Rows are points. To make a cloud, some directions were put in groups of two or more. Within a group, all points are equally far from the middle, so they leave a hole (a ring in 2 directions, a hollow ball in 3). The other directions are filled evenly. Then the cloud was stretched, turned, moved and blurred a little. How many holes are there, and how many directions does each take, smallest first?

Cloud (22 x 3):
| -0.087 | -0.111 | -0.085 |
|  0.067 |  0.017 | -0.079 |
| -0.110 | -0.094 |  0.084 |
| -0.040 |  0.030 |  0.008 |
| -0.295 | -0.161 | -0.146 |
|  0.080 |  0.209 | -0.318 |
| -0.034 | -0.199 |  0.158 |
|  0.070 | -0.166 | -0.172 |
| -0.161 | -0.001 | -0.268 |
|  0.061 |  0.032 | -0.458 |
| -0.326 |  0.034 |  0.034 |
|  0.090 |  0.207 | -0.242 |
|  0.022 | -0.038 | -0.107 |
|  0.093 |  0.178 |  0.099 |
|  0.229 |  0.011 | -0.153 |
|  0.312 | -0.171 |  0.002 |
|  0.018 |  0.130 | -0.341 |
|  0.007 |  0.301 |  0.207 |
|  0.259 | -0.065 | -0.040 |
| -0.026 |  0.025 |  0.144 |
| -0.120 | -0.104 | -0.073 |
| -0.081 | -0.016 |  0.050 |
Holes: 0

Cloud:
|  0.173 | -0.050 |  0.047 |  0.111 |
| -0.218 | -0.093 | -0.036 | -0.201 |
|  0.097 | -0.055 | -0.058 | -0.242 |
|  0.180 | -0.366 | -0.093 |  0.001 |
| -0.053 |  0.168 | -0.306 | -0.150 |
|  0.032 | -0.244 |  0.127 | -0.184 |
|  0.052 | -0.283 |  0.104 |  0.308 |
|  0.019 | -0.223 |  0.203 | -0.187 |
|  0.144 | -0.005 | -0.119 | -0.330 |
|  0.122 |  0.039 |  0.200 |  0.153 |
| -0.123 |  0.033 | -0.086 | -0.165 |
| -0.010 | -0.155 | -0.214 | -0.043 |
|  0.181 | -0.338 | -0.135 |  0.070 |
|  0.121 | -0.079 |  0.067 | -0.073 |
|  0.128 |  0.156 | -0.042 | -0.232 |
| -0.162 | -0.205 |  0.189 |  0.118 |
| -0.144 | -0.213 |  0.083 |  0.038 |
|  0.068 | -0.303 |  0.062 | -0.108 |
|  0.040 |  0.242 | -0.130 |  0.034 |
|  0.138 | -0.192 |  0.137 |  0.295 |
| -0.005 |  0.316 |  0.105 | -0.014 |
|  0.190 |  0.030 | -0.047 | -0.002 |
|  0.018 |  0.233 | -0.184 |  0.021 |
| -0.203 |  0.103 |  0.012 |  0.287 |
|  0.003 | -0.077 | -0.108 | -0.105 |
|  0.018 | -0.207 | -0.217 | -0.024 |
Holes: 0
